Rows are points. To make a cloud, some directions were put in groups of two or more. Within a group, all points are equally far from the middle, so they leave a hole (a ring in 2 directions, a hollow ball in 3). The other directions are filled evenly. Then the cloud was stretched, turned, moved and blurred a little. Count the holes, and give their numbers of directions, smallest first.

Cloud:
-54  -37
20  35
-12  -73
-7  -73
0  -73
-23  -69
46  -10
39  -46
-55  -36
-58  -15
34  22
43  6
29  -59
47  -22
Holes: 1 (2)

Cloud (19 x 3):
-85  -28  23
-25  42  63
-32  62  33
-46  -61  32
-39  58  37
-19  58  -28
-70  28  48
5  26  69
57  -6  10
-58  -5  67
44  22  38
-4  36  -48
-36  -28  -54
24  -60  23
42  34  -6
53  15  9
-71  -10  -42
-6  -68  -5
-69  51  7
Holes: 1 (3)

Cloud:
14  33  -39  66
-65  32  -82  14
-39  87  2  0
-22  -8  -95  -28
4  58  -67  46
-9  -67  -28  13
-29  -7  -71  -62
16  -41  -50  34
-53  -64  -18  1
45  54  -34  20
33  -25  7  -49
-1  -47  19  32
26  -50  6  11
-31  5  -74  57
-25  -47  20  36
18  54  -33  -57
31  -10  -77  4
30  -2  -68  -45
45  32  -9  40
-25  -20  46  -40
-61  -34  -50  -47
32  -28  26  -26
-13  82  -39  -36
-74  6  11  46
19  -9  -71  -52
-16  -70  -4  4
6  -47  11  -50
-51  82  -21  30
22  -14  15  49
-14  37  22  -62
Holes: 1 (4)

Cloud:
-41  -8  -37  -13  87  13
-25  22  20  56  41  -6
-76  24  -41  -62  -20  -21
37  -16  -33  -3  56  -51
60  -64  53  -3  -12  11
-15  -28  8  16  44  -48
-36  -19  -13  65  22  -59
52  35  37  -38  54  18
-76  36  37  -43  51  -21
-27  -13  84  28  11  21
26  -9  36  -11  94  -49
-32  -12  32  -39  74  -77
-3  -28  -30  -25  70  -47
-45  -9  -20  -50  51  -57
-47  -63  -21  15  17  33
34  -60  -30  -14  29  -15
-5  45  40  -53  35  -46
-28  -46  -23  40  71  -15
41  3  -21  -51  5  44
-34  -29  -11  60  -4  -67
-38  3  7  -53  -3  66
28  77  18  11  19  -19
-3  43  49  -29  35  3
-34  11  -33  5  -24  -21
47  24  -20  29  56  -3
-52  5  41  -4  31  -56
-6  11  47  -49  5  -11
-53  66  16  -62  40  -7
20  -11  9  22  57  -95
-33  -12  -6  35  1  39
-33  61  18  -30  9  -54
-15  3  35  -24  89  5
13  35  27  10  -63  -28
-8  23  28  -75  4  -48
24  6  -31  -8  -12  8
-68  -33  13  35  13  -41
-49  37  10  36  42  57
2  6  48  40  67  -34
-25  2  -5  -44  35  47
-29  -39  -19  14  6  40
-29  37  6  18  -43  2
-59  12  -64  -15  14  -45
6  43  41  18  -38  -14
-19  57  10  2  37  46
31  13  -11  85  59  6
-43  -27  18  44  13  -17
8  2  13  -8  -12  37
36  -15  -59  -13  4  -57
56  14  54  -10  28  25
Holes: 0

Cloud (81 x 8):
54  41  -2  0  -7  -61  -28  -21
7  -4  95  -14  12  -15  47  1
-18  -27  52  48  73  -19  23  -2
40  49  1  -31  7  -60  -8  41
-28  -24  29  16  -28  -57  75  -8
0  -10  -48  26  31  -4  47  -83
-20  38  35  -34  61  18  47  -67
10  11  74  36  -4  -55  -23  25
-10  20  -78  54  -18  -16  -13  -37
63  -7  -21  63  -20  -38  11  -12
-82  2  1  28  11  -59  -54  -25
12  -34  13  -29  -30  60  -3  -36
39  5  4  -47  30  -5  82  -41
-52  -25  17  -25  -30  -74  24  4
3  -31  35  69  37  19  -40  -49
-50  -15  24  56  71  -8  39  6
-20  20  42  16  -21  -16  86  23
-10  34  35  83  -7  -26  57  15
20  42  14  -34  66  30  18  21
35  25  -19  -23  -61  42  30  -4
-25  23  -58  -30  51  -31  -21  -35
62  -23  30  -47  -5  28  -2  -23
-51  -35  -13  -27  4  60  -7  -8
-29  -1  -50  -35  -13  16  -48  -18
-17  -13  6  83  8  14  -64  -24
-2  20  77  21  19  -32  -38  29
2  -30  11  -6  34  67  -28  -48
30  28  -48  36  -52  29  0  17
-7  10  -56  57  -12  10  -42  -45
-21  47  47  -12  -13  6  7  62
-53  -6  8  95  32  -41  -12  -54
17  27  30  -53  60  -4  61  -32
43  0  -19  27  38  35  -8  59
5  33  -26  -71  -48  -23  45  -12
56  59  13  30  -23  14  45  26
42  -11  -9  50  -26  -17  -44  -37
32  30  45  -27  48  -11  74  -35
-40  -21  -1  11  -42  9  -57  -31
-4  16  65  20  -25  -41  -39  33
27  15  -54  22  43  -31  45  39
-9  -5  -32  -72  16  7  43  -56
25  -20  -33  37  39  -37  40  -59
16  -23  10  33  -66  28  -6  21
-20  -24  36  29  -31  -82  33  -42
31  -23  -31  -35  -21  -70  23  7
-35  67  -66  1  10  -8  17  32
78  32  27  24  3  16  -2  -45
-34  -10  36  10  -53  19  -43  -6
-31  -35  45  -15  4  49  34  21
-80  21  16  46  -12  14  39  -73
-25  -26  -55  65  38  2  39  -32
-10  22  40  39  14  -90  25  34
-17  45  50  78  40  -2  13  -66
23  60  -3  49  -11  -24  4  -82
-35  60  21  15  51  0  -22  -85
21  39  -37  -28  -63  -4  -10  15
-10  2  71  69  -14  -1  -18  -63
26  62  24  -1  -25  -13  -34  -59
34  0  -23  -11  63  -5  -6  51
-26  -52  -2  18  54  -46  28  -44
-4  -22  21  95  -28  -22  30  -40
-69  6  33  9  4  -39  42  -95
15  1  -63  74  -7  -26  3  36
-49  -13  38  -5  63  -51  17  28
-45  -13  -36  25  -25  54  -25  23
-62  61  2  -6  -3  -62  -40  10
-10  44  -25  -9  69  53  -1  -11
-23  47  23  60  -5  -31  17  65
-6  14  -49  -40  -24  1  74  -45
-15  49  -42  28  61  -21  -2  -65
12  55  46  -26  -38  20  3  -64
31  -30  -11  30  -26  34  60  -55
-19  -2  92  -19  -9  19  -20  -30
60  54  28  43  37  -10  -1  -27
25  17  -38  -28  19  -71  61  1
-21  55  60  17  -23  27  -35  -20
1  22  -50  -54  -54  -22  7  -6
-59  49  0  -3  65  -37  31  23
25  -37  10  41  43  -39  -30  -42
17  48  2  -36  -56  -14  74  -1
11  -45  12  -18  -46  -43  -8  -38
Holes: 2 (2, 6)

Cloud (94 x 9):
3  14  22  9  -9  10  -14  11  -37
47  -15  43  -17  -22  -53  -31  20  42
-5  -43  -68  25  10  34  -56  8  1
18  -20  15  -18  -7  80  28  24  -31
3  44  -31  11  28  -1  -42  15  -29
12  -33  -13  17  -60  21  -34  -84  4
7  -48  21  -31  -8  -51  -52  18  -31
-23  -67  -28  -35  35  -40  -1  3  -21
-12  33  16  -41  2  9  -9  -36  41
38  -13  -4  75  -58  -2  20  1  31
-11  3  11  26  -15  -24  31  -37  -18
7  -19  -23  -41  7  41  -57  8  1
34  14  -19  -10  -45  -40  -47  44  -15
44  -30  42  4  25  -16  5  -10  -17
35  -23  -12  22  -72  41  -95  20  -19
-20  -35  22  6  -19  -26  24  23  33
12  -20  -5  -1  35  -11  -21  -46  -6
18  -21  45  -15  -13  53  23  69  30
35  -21  -19  -17  -47  -45  11  10  55
42  -28  22  -14  28  12  30  -14  -12
30  -24  43  -49  -58  3  9  45  -6
-18  17  -27  27  -24  6  -55  59  15
-11  -3  -55  -69  32  -10  -17  17  -20
-17  -28  7  19  10  -20  -26  -36  -10
16  -36  2  -43  11  -39  -11  -27  -26
-7  31  22  39  -29  21  41  -3  29
22  -20  36  -20  -33  17  46  -4  -6
41  -2  -30  -26  4  34  -31  21  49
-4  16  39  -64  -9  4  -19  18  -17
-17  3  43  -24  -22  35  46  0  13
28  -63  -45  -31  -2  20  22  8  29
20  14  11  -34  -9  -30  -37  21  2
35  25  -14  -55  -8  6  17  10  -40
16  22  20  3  -57  26  49  34  0
21  -2  -20  -53  -30  -24  -39  -40  -38
-10  29  -25  10  -58  -6  -79  49  0
41  -35  -47  -43  -37  3  2  18  -1
13  -35  -21  -3  -44  37  -37  38  -2
41  -13  -16  13  5  29  -27  25  28
-19  1  32  -70  -17  -3  -22  29  32
-30  -58  4  59  6  -2  -35  -13  -50
60  -42  0  38  -23  52  16  1  -11
14  -11  -16  -15  38  -14  5  56  -26
31  -11  10  -5  -36  40  -69  46  24
33  -25  7  -3  38  -38  18  -48  -4
-14  7  40  -35  37  -24  35  -6  35
-34  -22  26  39  -13  -12  49  3  19
12  -54  15  -19  28  -27  -11  40  -50
66  -34  -24  3  -23  25  -57  11  -31
17  44  -13  -23  2  -32  -53  35  33
35  3  -33  -46  -28  9  7  10  -25
24  -25  79  23  -50  -2  8  10  -9
7  12  57  -8  25  6  6  -8  1
3  -35  27  7  -23  -11  -17  11  64
-25  4  -4  -6  8  11  41  -37  -4
-4  -30  -19  7  -27  5  56  -8  -10
4  5  -19  -61  14  14  -2  -52  42
9  -11  -6  48  46  6  -20  -30  7
31  -38  -30  29  11  22  6  1  6
14  -5  27  -2  -72  45  2  36  -3
16  -19  -25  3  55  -21  -79  4  1
-3  -11  -26  9  29  -11  -37  33  -37
-28  -50  -22  -17  -7  -43  -33  5  -32
53  0  -15  -32  0  -16  -10  31  72
-33  -5  -2  32  3  12  -59  -50  -19
10  -55  -35  -49  -3  14  37  0  5
-4  31  10  58  -41  -3  -37  20  -36
-52  -22  -4  -34  -31  -79  -3  -6  -19
-29  -56  -22  -11  8  25  -55  47  -34
47  6  22  -10  -41  -7  -47  64  -2
-17  -40  -28  15  -1  12  17  -24  34
7  -9  -50  -13  -9  2  27  23  -66
16  -11  -34  -47  -39  9  6  4  -16
31  21  7  -34  -74  -11  -28  -26  49
-11  -51  52  37  21  -3  2  0  -48
16  -13  -5  19  -32  22  -56  55  46
28  8  41  18  -26  -46  9  -6  10
48  21  40  -2  -64  11  -34  53  -19
8  36  21  -53  -8  -3  -20  33  -11
-6  55  -33  -32  -7  10  -6  48  32
-30  34  -5  -80  -29  12  39  -10  74
-39  -31  -30  38  16  -24  -10  -30  30
10  20  8  -27  -18  61  23  28  20
3  -25  11  -33  -39  -11  50  -39  4
12  -46  28  1  -20  -52  10  -26  25
-31  -28  9  9  -31  9  6  32  9
26  -36  35  -19  -16  27  -45  17  41
12  -5  47  6  -22  -11  19  -14  53
20  -16  -9  -18  -72  5  -28  -11  33
13  27  -22  -31  -59  -15  24  25  -4
-28  -44  -7  15  -3  -73  18  -37  -30
19  -10  15  -23  -26  68  12  2  -29
23  -8  29  70  -67  6  -21  39  9
-22  -7  29  -26  -20  -3  54  -13  27
Holes: 0

Cloud:
30  -12  -6  11  -24  13  -79  28  -69
-46  -54  -11  -9  -33  -51  14  -8  -17
32  -52  -2  36  18  11  -88  -28  22
-25  -48  -19  -5  -16  -73  -57  27  59
-28  -11  25  22  29  28  25  13  58
1  -61  -67  -6  32  -24  -16  9  -44
19  -62  38  -37  -34  40  -42  -36  29
23  -77  -39  -13  2  48  -29  -8  27
-13  57  16  30  0  2  -31  15  -47
-35  -22  -61  -6  -33  51  -58  -5  37
-37  -41  -59  -34  15  -28  23  -5  10
-42  32  16  18  -3  37  -67  -1  1
-4  13  -62  15  -8  55  22  17  -44
25  36  2  -38  1  -56  -39  45  -57
15  -53  20  19  7  36  -43  -47  -34
25  1  29  -11  -1  -74  4  4  16
13  45  22  -4  -1  -37  -53  19  -3
-37  -43  63  33  5  0  -13  -5  27
-22  -12  -38  -37  -47  40  29  -31  25
-26  -47  -66  15  -2  23  -52  -36  25
26  -72  -60  -23  -10  10  -71  -37  28
-41  -56  -7  -5  4  -7  50  4  38
18  45  -13  -77  -36  24  -26  30  -50
-38  -40  -33  -53  -53  13  -29  -40  13
24  -52  -16  56  -18  -3  -52  -36  26
-6  20  -17  7  15  -42  28  39  62
-5  -41  21  -5  6  16  -86  36  32
19  29  52  -20  -4  24  49  28  -10
-7  38  -5  -63  17  -18  -28  32  12
-3  -11  -18  -19  19  53  -54  -44  -16
39  7  35  -25  -41  40  25  8  67
-49  -33  9  -63  -27  -26  2  -16  7
-15  45  -40  -21  -37  -18  -29  59  -14
9  22  -7  -24  14  -25  29  64  44
-60  10  19  0  -4  10  -67  -4  -44
-36  -3  14  -69  -2  0  32  21  -5
-62  35  -7  2  -46  31  -17  53  -15
19  -2  -29  -2  -47  -12  25  62  29
71  -21  -43  -12  -4  13  39  24  -13
-2  11  -8  -4  -34  -57  31  9  67
-2  -54  -18  -20  63  -10  1  10  12
-54  6  -49  0  27  -32  29  16  -41
33  -36  19  43  -13  39  -54  6  -39
11  18  -23  -29  7  -50  24  51  51
16  -52  -11  -39  -47  21  -45  -33  -46
-44  1  50  3  -22  64  -41  7  8
-19  23  -13  33  -2  14  11  61  56
-36  36  -23  15  -55  -3  -22  29  43
-5  -24  -12  -21  -7  78  -48  -29  -27
-25  -51  -25  -30  15  -43  15  -27  -44
-21  47  -2  -47  -44  -18  -42  1  16
-7  -41  -12  30  21  45  -46  -22  -67
73  -7  24  -16  6  29  22  52  -33
-3  -55  -31  -24  14  -80  -23  19  21
-46  35  5  13  -58  47  10  21  -31
22  -48  19  14  -76  10  7  -5  46
-41  29  -4  -58  -45  -6  9  -9  -18
20  -23  17  51  -5  -22  -43  -23  -31
-19  -48  14  54  -31  24  -66  -11  14
-77  -12  18  -34  -37  -24  -7  24  -47
17  -77  -29  -44  -3  -21  23  9  11
28  -66  -11  -37  -39  24  15  15  -35
35  27  -32  -59  -22  -35  -49  37  -22
-18  10  -70  -52  20  -15  -24  31  25
44  22  -50  -26  33  -35  -17  6  -12
-66  -29  34  -19  -27  -27  0  -22  41
58  -29  -61  -51  -40  -21  -17  9  19
-2  -35  37  13  -23  16  -95  21  19
36  25  29  -26  30  34  21  23  3
-29  15  31  -10  25  32  -66  -3  -1
-12  39  23  -12  -28  -49  37  21  -36
0  -36  37  -45  7  -63  5  22  -53
20  -61  2  -67  7  -38  -47  -3  50
31  33  37  -25  -32  68  -11  22  1
-23  8  -43  -73  -31  6  -11  -24  -4
25  5  -25  9  -50  46  33  24  27
-7  -26  46  -5  -43  27  -60  37  -54
16  24  -29  -68  -56  -24  -31  34  51
-62  26  -11  33  -19  0  19  9  -15
5  27  -80  -33  -16  -8  -8  30  -22
-12  -26  -44  -70  -16  41  -43  -1  -19
50  -9  -58  13  -29  9  -43  12  1
53  4  55  -26  -18  -14  -43  -24  16
-51  -11  -26  -24  -41  33  43  38  0
42  33  28  -14  -18  71  1  48  -37
-24  -28  32  -36  46  -18  0  13  -25
62  -36  42  -13  13  -19  1  14  51
-2  -38  5  -14  9  37  -81  35  -13
15  -65  -4  -43  -19  -10  4  45  17
-9  -36  30  -30  -58  -22  -37  -31  -38
-14  -8  -35  37  1  46  12  -34  40
-24  -44  -7  -8  56  -38  -14  -17  31
0  -51  -11  -18  2  -43  -66  -57  9
-26  -17  -48  17  27  20  53  1  -19
9  -14  10  -1  -19  -79  25  23  19
Holes: 2 (2, 6)

Cloud:
-11  78  -15  -33  -47  -32  30  -29  -55
-43  -23  0  2  18  37  -58  42  4
23  -6  74  -2  -24  -19  -36  31  -7
5  16  78  -36  -27  30  20  16  -7
-19  14  26  -37  40  68  -47  -44  45
-21  -14  62  -26  -23  -3  -3  50  27
15  -83  17  18  28  14  -13  -30  -22
-42  -52  33  13  13  38  74  42  -35
-47  15  44  30  47  9  10  17  24
-39  -66  -26  33  -44  -25  9  1  15
-14  -3  -30  -31  11  20  -64  -11  -22
50  -57  -3  -17  -22  12  -26  22  31
-40  24  -40  27  -24  25  -32  -47  35
13  57  37  -42  -6  40  -25  13  33
42  82  -2  -36  -18  -11  34  -9  -15
-32  -11  34  0  -5  -48  17  -35  59
-60  7  16  0  -16  11  25  22  58
-23  -81  -1  -32  32  47  -13  1  48
19  31  21  6  -41  57  -10  20  -58
-18  -30  -1  2  -68  18  -28  38  34
-43  -38  -47  25  -27  7  68  13  -5
-42  -3  20  -15  -65  -15  57  -52  -18
-2  -54  57  -9  2  -19  52  41  -17
-65  33  27  -10  -25  35  -29  -51  48
50  1  37  4  -23  22  69  18  -11
-43  -43  33  50  -8  -73  24  -26  -2
1  -18  46  -25  -26  26  28  53  -66
-33  -12  -10  -24  68  27  39  -15  -14
29  -36  -25  1  -54  -5  5  25  22
23  31  13  61  -14  -4  -28  -45  -6
-63  -39  21  23  -64  -21  -19  -1  -40
-11  -31  13  -59  0  77  -22  -8  -36
-65  -8  -12  35  -5  23  -21  -9  59
13  39  39  -67  -22  69  -21  -18  18
-51  -32  62  22  22  12  49  14  -8
5  -9  -31  -25  -59  -18  21  11  -66
7  44  20  15  -25  -64  36  -47  -32
-38  -13  12  3  38  -42  -20  -67  18
15  -2  25  7  -22  -10  11  86  -23
-6  -44  -5  -41  -3  85  -12  29  0
-60  29  31  -33  -8  27  14  14  41
8  -1  -34  -41  -32  10  16  42  -57
16  -32  35  1  -4  -44  1  -31  -52
-14  7  13  28  -31  -85  -18  22  -11
22  -29  -16  -21  -22  -3  19  71  -23
-14  -43  1  -8  -76  -47  25  5  -47
-8  7  22  46  29  53  -21  36  9
-10  -7  7  -2  -50  -59  33  62  -36
-43  7  19  -11  -22  -33  -18  -19  -66
-19  -28  -3  -51  26  29  -23  20  -38
29  -9  -18  -1  -13  -31  32  -8  -73
45  20  -31  7  -21  -17  2  -40  12
-37  17  32  -14  33  -10  7  54  -19
-23  -5  36  -13  -42  19  -63  48  26
-58  65  4  -13  -58  -7  11  -9  23
20  -95  26  -9  4  -10  9  34  -4
-17  57  15  -26  -70  -19  49  -38  13
-11  -38  -24  -15  -52  -54  1  -5  -36
14  -11  39  1  -38  63  -1  19  51
21  21  68  -10  -27  -33  -24  8  -18
-19  -48  3  17  40  -46  55  -1  -38
4  -35  66  -46  17  20  5  -46  17
-8  -40  20  21  -66  -28  -56  24  -40
-8  -32  7  -21  -25  11  -5  67  -53
7  -51  10  29  -54  27  -15  -5  60
2  -79  31  4  6  39  54  19  -14
-24  -22  9  -26  -35  -3  6  72  0
-11  -4  46  14  -20  63  24  53  -38
15  -59  5  -5  30  25  -36  48  -18
-32  72  29  -24  -14  67  17  -12  13
-8  38  41  26  6  -16  -18  44  -22
3  -72  -17  39  9  -51  0  9  -5
-34  14  58  -46  17  58  -21  -42  20
-44  -11  33  4  9  20  22  20  -78
17  -43  5  3  15  -26  27  69  -37
4  -39  48  -9  5  -2  9  -76  16
6  -13  56  -16  -45  -73  -12  -16  -13
21  62  -19  8  13  -31  39  -47  -11
25  13  -59  44  -36  -25  21  10  -35
14  15  1  27  -24  28  6  16  -85
-35  -39  -6  -1  -12  -5  -40  13  -61
-23  19  19  63  22  -25  -2  -27  50
-40  -1  30  2  -59  1  40  67  -17
39  15  -15  27  -49  0  52  -29  9
48  -1  9  -10  -45  41  -36  40  -22
-38  33  -20  -66  -9  32  4  12  -27
-9  84  34  -40  -26  22  14  -2  -43
-73  29  -19  0  -43  -24  -4  13  -1
24  -35  26  49  -17  -45  40  -6  -47
-20  -7  21  -75  -10  52  34  6  -38
Holes: 2 (4, 4)

Cloud:
50  32  66  11  -13  11  -7  5  52
-1  15  16  28  -47  44  -33  -22  49
-18  17  10  33  16  33  -25  24  5
15  -20  1  -46  -21  -2  -24  39  20
11  16  6  29  -46  54  -27  -34  28
-9  -4  -10  -9  -16  35  -43  29  35
27  -1  -35  -41  -29  -6  -17  -36  7
3  0  -26  19  -2  3  43  -9  24
-37  -24  -24  -29  33  19  0  -17  10
35  10  -3  26  -10  26  1  -21  8
9  -1  5  12  -33  23  -47  39  5
-29  35  19  -1  -24  -5  -4  -17  5
11  -54  -11  -52  17  9  -19  -1  -7
-27  -22  -19  -30  -19  63  -78  -7  -17
13  -29  -52  -43  -11  37  -6  45  2
12  -24  5  -48  2  -15  -29  59  41
1  -47  -37  -54  -25  29  15  -3  3
-11  -2  20  -16  37  21  -53  -49  23
-54  1  34  -6  57  0  -35  40  36
-27  -5  -26  -64  -1  -7  34  7  -27
-71  -34  -34  -49  3  5  18  2  -16
60  24  -30  3  -50  42  12  -13  23
-25  -7  -8  -10  9  -9  -50  -23  79
0  31  60  -25  14  -20  -19  44  6
3  -4  17  -20  28  25  58  26  16
-95  7  -6  -47  7  14  22  1  -30
-37  26  -10  -11  -40  32  -58  -47  22
14  -31  -23  -33  -7  50  -11  -54  22
17  13  35  -20  55  -30  -20  57  11
26  9  -13  32  10  -31  -25  12  52
-95  -9  -46  -50  33  34  12  7  -10
9  -54  6  10  16  44  -27  -24  -9
-15  20  3  -51  -43  31  -17  6  -18
18  -6  -15  -17  -13  13  4  -32  25
-42  -29  -43  -25  -18  21  3  8  -1
-7  -51  -23  -32  12  -34  -3  12  18
-34  -2  -15  -64  23  39  21  -9  -13
-59  17  -21  -46  2  43  -50  13  -24
-59  -24  -59  -17  -19  4  -65  -19  -19
38  -3  36  10  32  6  0  36  -21
12  11  21  -21  6  36  -18  -55  46
-6  6  -23  -32  -49  71  -39  -5  -13
17  -36  5  4  13  16  -31  35  4
12  -17  20  -19  12  5  -76  18  44
45  -16  -7  -3  -1  17  -45  -9  -6
-16  26  38  -29  10  14  -17  -23  49
23  -33  32  -67  9  8  26  10  -4
14  12  -3  -9  19  -11  -27  46  56
5  -13  -19  21  10  5  26  -27  -19
13  -15  -35  -33  34  30  6  -33  16
14  1  -25  -10  -10  -5  -67  48  50
40  36  34  21  8  -31  -5  10  46
-43  28  -86  -27  22  -13  0  8  -11
19  5  -26  6  -2  5  9  -4  -19
45  5  25  26  -19  38  26  32  -29
-2  6  -10  5  19  -38  -30  15  37
37  -22  19  -24  -33  -6  13  25  24
-1  15  7  -12  27  -45  -26  45  8
35  -17  -3  -31  4  39  -3  24  15
-63  -27  -21  -57  30  34  32  32  -19
36  -21  8  -56  38  -15  -45  22  -7
-34  -33  -23  11  -16  41  -47  4  -5
76  -34  -18  3  -11  7  4  -11  14
35  14  -17  -23  24  14  -17  12  12
-26  -60  -7  -33  -39  51  20  9  4
-2  -50  27  -19  -6  42  -8  -10  -25
18  -31  -15  -53  4  -17  -47  -27  1
-61  31  -14  8  13  17  -10  34  -3
-48  -3  -4  -3  -24  26  -89  16  2
2  -50  -3  26  10  29  -5  -36  8
-20  31  -36  -2  -55  46  -15  21  41
-71  -37  -41  -73  0  -18  14  -31  -1
18  14  19  63  -48  18  -9  -39  45
-18  -36  -38  -17  49  -18  16  -1  -27
2  -1  -31  31  -34  -17  -22  4  -2
6  -11  -32  17  16  5  56  8  18
-48  -23  -50  -48  -29  28  -6  11  23
8  15  36  8  -2  35  24  4  29
-2  -36  13  -15  -10  51  -21  -12  -9
-61  -6  22  40  -13  26  4  24  -6
-26  7  6  -18  2  -30  -29  16  -5
11  -21  50  44  -9  9  14  -52  5
-41  18  -76  -9  -11  23  14  1  48
-5  14  2  -22  -21  -2  28  -30  -28
-70  -29  -1  -44  -28  -16  5  -51  2
-2  -21  -29  5  20  -18  24  32  1
47  20  63  0  56  -6  -29  34  17
60  28  24  -26  14  5  -19  -3  41
-31  9  72  -23  5  -18  2  22  -6
-29  20  -42  -37  6  -8  8  36  -44
-47  -1  27  16  -22  23  -8  0  26
-18  19  4  -47  11  22  -11  -24  0
-74  8  -16  -24  6  29  -3  35  1
Holes: 0
